Each row is a point. Each copy is the shape, with its points in the same order, turned, moved and blurred by noise. Some copies are also mirrored. Which?

Shape:
[.04 -.07 .10]
[-.36 -.41 -.34]
[-.19 .25 -.41]
[.16 -.06 -.01]
[.55 -.51 .14]
[.14 .37 -.09]
Copy 1:
[-.03 -.09 .28]
[.19 -.52 -.29]
[-.26 .09 -.40]
[-.16 -.15 .25]
[-.18 -.54 .69]
[-.33 .25 .00]
Copy 1 is: mirrored
Copy 2, 6 rows:
[-.06 -.02 -.04]
[-.26 -.33 .61]
[-.09 .31 .56]
[.07 -.11 .10]
[.31 -.55 -.19]
[.11 .37 .15]
Copy 2 is: mirrored
Copy 3 (6 x 3):
[-.03 -.05 .01]
[-.14 .29 .63]
[.47 .11 .40]
[.04 .10 -.04]
[-.40 .38 -.37]
[.44 -.03 -.05]
Copy 3 is: only turned
Copy 4, 6 rows:
[.00 .02 -.11]
[-.25 -.58 -.38]
[-.60 -.14 .01]
[-.08 .13 -.23]
[.28 .24 -.71]
[-.42 .29 .09]
Copy 4 is: only turned

Shape, 7 rows:
[-.46 -.37 -.22 .17]
[.26 -.05 .24 -.60]
[.14 .15 -.16 .09]
[-.22 .06 .09 -.03]
[-.39 -.40 .36 -.26]
[-.27 .42 -.54 .05]
[-.25 -.28 .14 -.25]
Copy 1:
[-.01 .55 -.42 .04]
[-.07 -.17 .50 .31]
[.21 -.16 -.22 .15]
[-.23 -.04 -.13 .03]
[-.55 .39 .10 .21]
[.41 -.07 -.34 -.40]
[-.27 .28 .06 .11]
Copy 1 is: mirrored
Copy 2:
[.72 .23 -.18 -.01]
[-.28 -.18 -.28 .46]
[-.06 .17 -.07 -.24]
[.22 .04 .10 .10]
[.44 .08 -.10 .63]
[.25 -.22 .10 -.58]
[.31 .01 -.17 .41]
Copy 2 is: mirrored
Copy 3:
[-.29 .37 -.39 .36]
[-.48 -.19 .60 .41]
[.02 .03 .10 -.03]
[-.36 -.13 -.12 .13]
[-.67 -.05 -.11 .71]
[-.25 .22 -.15 -.50]
[-.51 .06 .02 .50]
Copy 3 is: mirrored

Shape:
[.32 .37 -.16 .45 -.10 -.06 .43 -.26]
[-.09 .29 -.06 -.07 -.33 .07 -.57 -.37]
[-.13 -.17 -.03 -.14 -.23 .00 .04 -.18]
[-.19 .09 -.07 -.18 -.35 .55 -.22 -.15]
[-.08 -.10 -.36 .59 -.45 .12 -.14 -.20]
[-.05 -.42 .21 -.16 -.23 .22 .04 -.30]
[-.05 -.10 .10 -.15 -.70 .15 .03 .13]
[-.39 .08 -.42 -.05 -.26 .38 -.21 -.21]
[-.35 .07 .31 .19 -.27 .41 -.30 -.20]
[.51 -.42 -.05 .18 .11 -.39 .35 .41]
[.17 .06 .06 .30 .29 -.54 .58 .42]
[.65 -.12 .00 .34 .25 -.10 .42 .40]
Copy 1, 12 rows:
[.45 .67 -.17 -.34 -.23 .11 .13 .33]
[.11 -.30 -.26 -.29 .40 .29 -.09 .29]
[.05 .08 .34 -.23 -.02 .29 -.03 .00]
[.21 -.25 .24 .15 .33 .34 -.08 .29]
[-.04 .52 .13 -.33 .44 .09 -.27 .39]
[.17 -.10 .53 -.29 -.13 .27 -.17 .12]
[-.23 .16 .31 .07 -.03 .66 -.08 .26]
[.15 .01 .17 .01 .58 .26 -.09 .08]
[-.04 -.29 .26 -.06 .25 -.07 .08 .50]
[-.13 .65 -.02 -.17 -.74 .07 -.51 -.15]
[-.10 .76 -.14 -.13 -.73 -.19 .08 -.17]
[.22 .66 -.16 -.01 -.83 .03 -.48 .09]
Copy 1 is: only turned
Copy 2:
[.27 .19 -.73 .21 .38 .14 .31 -.21]
[-.12 .35 -.30 -.04 -.27 -.67 .10 -.09]
[-.06 .41 -.16 .15 -.12 -.04 -.09 .12]
[-.34 .19 -.16 .11 .10 -.54 -.18 .13]
[.31 .20 -.63 .53 -.09 -.39 -.20 -.06]
[-.23 .31 -.23 -.06 -.15 .08 -.43 .13]
[.02 .55 .03 .21 .10 -.23 -.42 -.17]
[-.20 .20 -.19 .43 .00 -.55 .04 .33]
[-.46 .11 -.27 .30 -.20 -.35 -.20 -.29]
[.79 -.02 -.13 -.13 .11 .51 -.18 -.15]
[.61 -.09 -.02 .19 .11 .68 .37 -.34]
[.65 -.26 -.32 -.09 .40 .43 -.05 -.27]
Copy 2 is: only turned
Copy 3, 12 rows:
[.14 -.41 .45 .35 .24 -.32 -.10 .28]
[-.54 .26 .24 -.31 -.02 -.21 -.18 .16]
[-.28 -.13 -.07 .05 .02 -.16 -.07 -.29]
[-.40 .10 .05 -.07 -.47 -.43 -.20 -.15]
[-.32 -.51 .10 -.27 .08 -.67 .03 .15]
[-.21 -.05 -.15 .02 .04 -.34 -.31 -.58]
[-.32 .05 .12 .04 -.10 -.45 .30 -.46]
[-.55 -.16 -.10 -.08 -.47 -.32 -.12 .08]
[-.13 .02 .24 -.47 -.35 -.37 -.28 -.22]
[.41 -.22 -.39 .31 .59 -.25 .36 -.10]
[.65 -.45 -.05 .28 .35 .19 .36 .03]
[.71 -.20 -.18 .41 .38 -.37 .24 .11]
Copy 3 is: only turned
Copy 4, 12 rows:
[-.05 .39 .39 -.51 -.24 -.12 -.32 -.17]
[.23 .48 -.58 .06 .05 -.35 -.28 .22]
[-.17 .36 -.01 .13 .04 -.12 .09 .32]
[-.32 .34 -.26 .08 .15 -.56 -.25 .42]
[-.38 .50 -.30 -.43 -.31 -.49 .18 .01]
[-.32 .48 .06 .32 .30 -.21 .17 .19]
[-.33 .19 -.21 -.24 .40 -.18 .09 .47]
[-.30 .32 -.31 .03 -.31 -.57 -.17 .50]
[-.51 .49 -.50 .08 .13 -.29 -.31 .15]
[-.05 -.26 .44 -.17 .04 .13 .48 -.30]
[-.14 -.31 .36 -.21 -.22 .52 .00 -.30]
[-.15 -.30 .51 -.21 .05 -.02 .12 -.53]
Copy 4 is: mirrored

Shape, 14 rows:
[.01 -.41 -.04 -.47 .15 .42 .08 .12 .27]
[-.04 .26 .46 -.19 .09 -.33 -.07 .31 .10]
[-.24 -.12 -.38 .28 -.30 .28 .07 -.30 .23]
[.14 .29 -.11 -.17 -.18 .07 .07 .11 -.15]
[.07 -.01 -.02 .22 -.37 .38 .31 -.10 -.07]
[.00 .37 .11 .07 -.11 .03 -.28 -.21 -.17]
[.05 -.42 -.05 -.08 .25 -.44 -.01 -.17 -.20]
[-.09 -.17 .20 .09 -.48 -.13 -.21 -.06 .28]
[-.54 -.19 -.22 .21 -.06 -.22 -.16 .30 -.44]
[-.44 -.07 -.31 .13 .00 -.14 -.11 .11 -.09]
[-.03 .00 -.11 -.46 -.15 -.11 -.09 -.21 .15]
[-.60 .19 .15 .01 -.27 .13 .23 -.23 -.12]
[-.35 -.60 .19 .25 .05 -.36 .01 .07 -.44]
[.04 -.94 -.03 .02 .07 .11 .02 .19 -.31]
Copy 1, 14 rows:
[-.04 -.17 .09 -.12 .57 .35 -.47 .26 .02]
[-.33 -.23 -.10 -.45 -.11 .10 .16 -.28 -.25]
[.15 .35 .22 .54 .09 .08 -.26 .00 .17]
[.26 -.14 .20 -.14 .12 -.09 .14 -.16 .06]
[.00 .12 .36 .24 .23 -.30 .00 .07 .25]
[.02 -.08 .27 .14 .11 .06 .29 -.48 -.21]
[.07 .28 -.15 -.06 .28 .21 .13 .21 -.64]
[-.30 .21 -.16 .22 .06 .28 .18 -.13 .20]
[.15 .10 .29 .14 -.43 .40 .34 .38 -.29]
[.17 .16 .16 .11 -.30 .35 -.01 .12 -.19]
[.17 .19 -.01 -.18 .35 .36 .01 -.27 -.02]
[-.17 .41 .64 -.05 -.08 .12 .04 -.14 .07]
[-.32 .31 .12 .07 -.06 .25 .40 .55 -.51]
[-.09 .00 -.01 .17 .44 .28 .12 .83 -.32]
Copy 1 is: only turned
Copy 2 (14 x 9):
[.22 -.49 -.14 -.29 .17 -.41 .05 .43 .28]
[.20 .13 .43 -.03 -.08 .36 -.11 .41 .05]
[.00 -.15 -.52 -.16 .17 -.10 .12 -.48 -.02]
[.05 .12 -.11 .08 -.03 -.02 .36 .32 -.17]
[.00 -.23 -.14 -.04 -.02 -.25 .24 -.20 -.38]
[-.03 .34 .07 -.16 .28 .18 .17 .06 -.23]
[-.35 .08 .28 .03 .16 -.29 .03 .04 .53]
[.17 -.03 .08 -.38 -.12 .14 .25 -.30 .16]
[-.51 .28 -.21 -.20 -.38 -.02 -.34 .04 .18]
[-.26 .18 -.31 -.09 -.08 .06 -.21 -.04 .22]
[-.03 -.06 -.11 -.20 .23 .14 .42 .20 .30]
[-.37 -.32 -.15 -.13 .08 .35 -.04 -.11 -.29]
[-.54 .01 .42 -.18 -.29 -.25 -.30 -.21 .31]
[-.27 -.18 .17 -.38 -.22 -.82 -.14 .03 .39]
Copy 2 is: only turned

Shape (17 x 11):
[-.03 -.03 .19 -.44 .52 .48 -.16 .49 -.08 -.06 -.38]
[-.01 -.40 -.43 -.41 -.38 -.08 .13 .28 .46 .23 .09]
[-.56 .21 .47 -.38 .04 -.15 -.45 -.24 -.47 .36 .44]
[-.04 -.23 -.04 .53 .44 .12 .38 .25 .23 -.19 .22]
[-.30 .36 -.17 .30 .10 -.23 .46 -.05 -.16 .42 .39]
[-.34 -.05 .07 -.24 .40 -.30 .12 -.27 -.30 .40 .27]
[.03 -.19 .03 .17 -.06 .29 .03 .08 -.44 .36 .05]
[.18 -.55 -.18 -.02 -.30 -.42 .47 -.14 -.39 -.14 -.32]
[-.22 -.25 .47 -.21 .48 .32 .18 .28 -.38 .03 -.39]
[-.45 .18 -.01 .08 -.16 -.21 .50 -.29 .40 -.04 .26]
[.36 .28 -.14 -.20 .54 -.40 .08 .35 -.05 .24 -.06]
[-.28 -.23 .10 .43 -.03 .44 .18 -.43 -.06 .61 .02]
[-.35 -.06 .46 -.18 -.24 -.18 -.46 -.04 -.29 .29 -.44]
[-.21 .07 .33 -.09 -.04 .41 .11 -.46 .47 -.24 -.15]
[-.46 -.55 -.11 .51 .29 .39 .03 .35 -.14 .15 -.28]
[.36 .17 -.26 .05 -.19 .31 -.03 -.43 -.06 -.12 -.34]
[-.44 .14 .10 -.29 .17 .22 -.43 .03 -.28 .27 -.37]
Copy 1:
[-.29 -.11 -.16 .20 -.26 .00 .04 -.04 .85 .28 .20]
[-.30 .17 -.16 -.19 .09 .28 .03 .53 -.43 .26 .27]
[.58 .42 -.78 -.04 -.21 -.28 .11 .03 .30 -.57 -.13]
[-.11 -.04 .02 .30 -.45 -.31 .09 -.44 -.34 .62 .00]
[.48 .33 -.25 .19 .00 -.44 .08 -.36 -.46 .03 .48]
[.48 .36 -.54 .25 -.09 -.13 -.37 -.15 -.01 -.10 .10]
[.18 -.37 -.29 .09 -.26 .04 .12 -.25 -.08 -.20 .31]
[.37 .03 .26 .32 -.03 .79 -.07 -.11 -.43 .01 .02]
[.29 -.14 -.13 .26 -.58 .14 -.10 -.19 .68 .25 .18]
[.57 .41 -.03 .01 .08 -.31 .22 .11 -.42 .47 -.02]
[-.31 .42 .14 .24 .06 -.17 -.33 -.36 .16 -.11 .33]
[.61 -.58 -.45 -.22 -.12 -.24 -.03 -.21 -.29 .17 .18]
[.45 .13 -.26 -.51 -.15 .36 .13 -.12 .47 -.32 -.07]
[.42 -.22 .04 -.09 .11 -.33 .24 .23 .19 .50 -.39]
[.04 -.36 -.46 -.10 -.53 .26 .14 -.57 .01 .60 .25]
[.11 -.47 .11 .16 .57 .05 .27 -.13 -.01 -.02 -.12]
[.23 .02 -.57 -.19 .08 .10 .14 -.20 .69 -.02 .16]
Copy 1 is: mirrored
Copy 2:
[.35 .28 -.02 -.03 .37 .31 .22 -.57 .06 -.27 .59]
[-.35 -.34 -.11 -.20 .20 .42 -.04 -.41 .84 .16 -.12]
[.56 -.32 .27 .27 .24 .08 .40 .68 .05 .02 .09]
[-.06 .39 -.49 -.11 -.38 .21 -.39 -.23 -.07 -.19 -.10]
[-.21 -.07 .03 -.28 -.46 .29 .21 .41 .03 -.35 -.37]
[.01 -.33 -.20 .04 .20 .22 .30 .40 -.15 -.24 -.10]
[.02 .28 .08 -.28 .33 .07 -.15 .26 .27 -.35 .00]
[-.16 -.37 -.13 -.71 .52 -.10 -.40 -.27 .01 -.12 -.52]
[.54 .17 -.23 -.31 .44 .27 .01 -.15 -.19 -.42 .41]
[-.16 -.52 -.13 -.35 -.62 .19 -.11 .14 .12 .11 -.01]
[-.32 .19 .07 -.04 .19 .45 .53 -.32 -.32 -.03 -.19]
[-.21 .18 -.26 -.43 .02 -.04 -.22 .69 .34 -.29 .30]
[.49 -.09 .10 -.44 .52 -.20 .37 .24 .19 .30 .20]
[-.01 -.28 -.03 -.28 -.23 -.02 -.31 -.03 .05 .21 .78]
[.31 .48 -.64 -.40 .04 -.12 -.11 -.11 .40 -.46 .10]
[-.50 .01 .38 -.36 .15 -.35 -.21 -.21 .07 -.11 .33]
[.34 .06 .06 -.14 .35 -.17 .53 .01 .26 -.19 .47]
Copy 2 is: mirrored

Shape:
[.25 .47 -.09 -.16 -.09 .25 .18 .04 -.05 .00 .30 -.34]
[-.40 .21 -.28 -.37 .28 -.19 -.02 -.58 -.12 .16 -.38 -.25]
[.06 .56 -.16 .24 .51 .09 -.29 .05 -.27 -.09 -.16 .05]
[-.41 -.37 -.23 .21 -.01 .28 -.19 .08 .63 -.28 -.45 -.44]
[.52 -.15 -.13 -.46 -.42 .37 .33 -.59 .36 .51 -.10 .16]
[.52 -.02 .04 .25 -.40 .23 .28 -.42 -.20 -.28 .20 .36]
[-.01 -.25 -.18 -.01 -.13 -.27 .56 .31 -.23 .26 .23 -.10]
[-.12 -.06 -.40 -.14 -.15 -.26 .02 -.34 .36 .30 -.09 .16]
[.22 -.36 .01 -.21 .01 .37 -.29 .00 .33 -.35 .41 -.20]
[.30 -.11 -.04 .19 -.40 .20 -.02 .26 .29 -.34 -.56 -.05]
[-.13 .42 .34 -.30 -.39 .03 .54 .32 .36 .13 -.57 -.37]
[.13 .12 .29 -.33 .21 .51 .56 -.49 .64 .08 .38 .41]
[-.12 -.35 -.18 .26 -.02 -.47 .18 -.51 -.20 .52 .16 -.29]
[.15 -.27 -.09 -.67 .14 -.07 .31 .07 .33 -.24 .13 -.48]
[-.07 -.19 .20 -.20 .26 .25 .15 -.10 .36 .20 -.11 -.22]
[.32 -.22 -.40 -.03 .37 -.39 .33 -.37 .20 .08 -.20 -.41]
[-.03 .21 .21 -.55 .35 .14 -.29 -.25 .63 -.14 .25 .14]
[-.21 .36 -.18 -.69 .19 -.38 .34 .22 .00 -.09 -.30 -.26]
Copy 1:
[.03 .30 -.19 -.44 -.56 -.12 .05 .20 .01 -.20 -.11 -.07]
[-.34 .60 -.11 .12 -.40 -.16 .22 -.35 .03 .24 .61 -.31]
[.14 -.02 .17 -.12 -.57 .10 .42 .29 .07 .02 .37 -.52]
[-.18 -.43 -.44 .37 -.02 -.12 -.54 -.18 -.18 -.05 .14 -.68]
[-.12 .60 .21 -.50 -.02 -.50 -.59 -.47 .46 .29 -.25 -.15]
[.53 .01 .47 -.54 -.16 -.50 -.29 .01 -.14 .13 -.16 .25]
[-.18 .21 -.10 .15 .04 -.40 .21 .10 .30 -.32 -.23 .34]
[-.10 .41 .08 .39 -.18 -.23 -.34 -.33 .34 .21 .09 -.15]
[-.05 -.38 -.12 -.29 -.42 .09 -.34 -.41 -.07 -.02 -.40 -.17]
[.52 -.33 -.33 -.12 .11 -.31 -.39 .09 .24 .09 .16 -.43]
[-.02 .64 -.86 -.26 .34 -.11 -.32 .40 .15 .08 .20 -.28]
[-.20 .74 .52 -.35 .14 .13 -.53 -.04 -.33 .11 -.54 -.30]
[-.61 .08 .19 .25 -.22 -.51 -.16 -.05 .32 -.09 .49 .37]
[-.08 .23 -.44 -.16 .00 .31 -.13 -.53 .06 -.33 -.18 .06]
[-.48 .14 -.09 -.16 .11 .04 -.25 -.05 .06 .07 -.07 -.35]
[-.23 .18 .06 .07 -.06 -.05 -.25 -.33 .33 -.45 .56 .03]
[-.21 .24 .02 -.17 -.33 .67 -.28 -.28 -.06 .35 -.28 -.35]
[.11 .65 -.59 .16 .02 .19 .35 -.10 .13 -.09 .29 -.08]
Copy 1 is: only turned
Copy 2:
[.17 .30 -.11 -.34 -.42 .12 -.03 .01 -.18 -.09 .38 .06]
[-.26 .49 -.35 .27 .24 .08 .42 -.19 -.16 .50 .21 .15]
[.02 .16 .22 .01 -.18 -.12 .58 -.02 -.48 .04 .28 -.47]
[-.90 -.20 .25 -.07 .46 .19 .07 -.35 -.03 -.29 .20 .18]
[.30 .20 -.29 -.08 .31 .39 -.83 .11 -.34 .30 -.12 .30]
[.45 -.04 .16 .17 -.20 .47 -.15 .61 -.19 -.23 -.12 .11]
[.09 .01 -.28 -.52 -.15 -.04 .14 .16 .41 .05 -.36 .09]
[-.12 -.24 -.39 .09 .14 .15 -.02 -.16 -.16 .43 -.12 .20]
[-.07 -.06 .42 -.11 -.10 .63 -.31 -.28 .26 -.05 .33 -.11]
[-.45 -.22 .41 -.32 .26 .10 -.19 .45 -.24 -.11 .18 .15]
[-.54 .27 -.39 -.46 .14 -.47 -.38 .48 -.01 .01 .54 .15]
[.29 .06 -.66 .26 .19 .50 -.69 .01 -.06 -.21 .29 -.51]
[.35 .02 -.24 .15 .22 -.10 .39 -.27 .32 .17 -.31 .48]
[-.17 .19 -.18 -.54 .19 .58 -.07 -.14 .44 .21 .44 .03]
[-.15 .22 -.14 -.06 .44 .04 -.26 -.24 .18 -.04 .21 -.21]
[.18 -.01 -.26 -.37 .63 .35 .47 -.13 -.01 .19 .13 .23]
[-.09 -.04 -.15 .26 -.01 .40 -.32 -.31 .01 .36 .72 -.51]
[-.41 .31 -.54 -.49 -.03 .02 .34 .20 .11 .53 .42 -.12]
Copy 2 is: only turned
